Each row of a before or after table is a point. One or more steps were done to the points. Then noise was added and the rows were shuffled. The steps act on how far a point lies along the listed directions, d1 being the first. Write out the steps. A step turns or swaps two directions, mirrors them in a line or flattens them onto one, adds a multiple of one to another, or multiplies one. Angles are multiples of 10 degrees, from the lower direction toward the higher: turns from -170 to 170, lines from 10 to 170 but not 90. Use the fewest steps. Two steps may share a direction if one is a turn and the other turns, adds or multiplies; they go together, in the order done. Otherwise the lowest direction goes first.

Directions:
(1): [ 0.87 -1.68]
(2): [-1.68 -0.87]
Before (8 x 2):
[[-0.40  0.35]
 [-0.75  0.16]
 [-0.68 -0.57]
 [ 0.13  0.30]
 [ 0.19  0.21]
 [-0.68 -0.01]
 [-0.79  0.19]
 [ 0.24 -0.69]]
After (8 x 2):
[[ 0.80 -0.38]
 [-0.26  0.15]
 [-0.21 -0.50]
 [ 0.07 -0.79]
 [ 0.10 -0.72]
 [-0.28  0.01]
 [ 0.25 -0.65]
 [ 0.58  0.49]]
Steps: turn d1 and d2 by -110 degrees

Directions:
(1): [-0.80 -0.44 -1.85 -2.08 -0.43 -1.41]
(2): [-2.50 -1.48 -0.16  1.51 -0.15 -0.11]
Before (13 x 6):
[[-0.65 -0.68 -0.24 -0.02 -0.08 -0.29]
 [ 0.11  0.49 -0.39 -0.70  0.17 -0.11]
 [-0.19 -0.15 -0.72 -0.75 -0.21 -0.53]
 [ 0.62  0.01  0.39  0.41  0.32  0.38]
 [-0.17  0.18 -0.33 -0.30  0.40 -0.14]
 [ 0.18  0.09 -0.44 -0.87 -0.37 -0.43]
 [ 0.43  0.16 -0.05 -0.63  0.11 -0.06]
 [-0.75 -0.43  0.04  0.85 -0.12  0.23]
 [ 0.93  0.07  0.42 -0.08 -0.09  0.00]
 [-0.42 -0.08  0.53  0.48  0.12  0.33]
 [ 0.13 -0.06  0.52  0.65  0.34  0.95]
 [ 0.24  0.33 -0.11 -0.39  0.07 -0.31]
 [ 0.05 -0.05  0.46  1.14 -0.06  0.65]]
After (13 x 6):
[[-0.93 -0.62 -0.67  0.18 -0.31 -0.23]
 [ 0.28  0.34  0.36  0.30  0.17  0.06]
 [-0.41 -0.22 -0.77 -0.60 -0.27 -0.47]
 [ 0.42 -0.05 -0.26 -0.81 -0.01 -0.36]
 [ 0.82  0.42  0.50 -0.02 -0.16  0.30]
 [ 0.16  0.35 -0.10 -0.09  0.47  0.12]
 [-0.02 -0.48  0.49  0.69 -0.13  0.09]
 [-0.57 -0.63 -0.01  0.56  0.21  0.03]
 [-0.73 -0.29 -0.18 -0.34  0.00 -0.26]
 [ 0.33  0.09  0.55  0.30  0.25  0.43]
 [ 0.30  0.63  0.36  0.27  0.35  0.47]
 [-0.97 -0.73 -0.40  0.17  0.11  0.19]
 [ 0.97  0.53  0.15 -0.31  0.05  0.13]]
Steps: turn d1 and d2 by -100 degrees
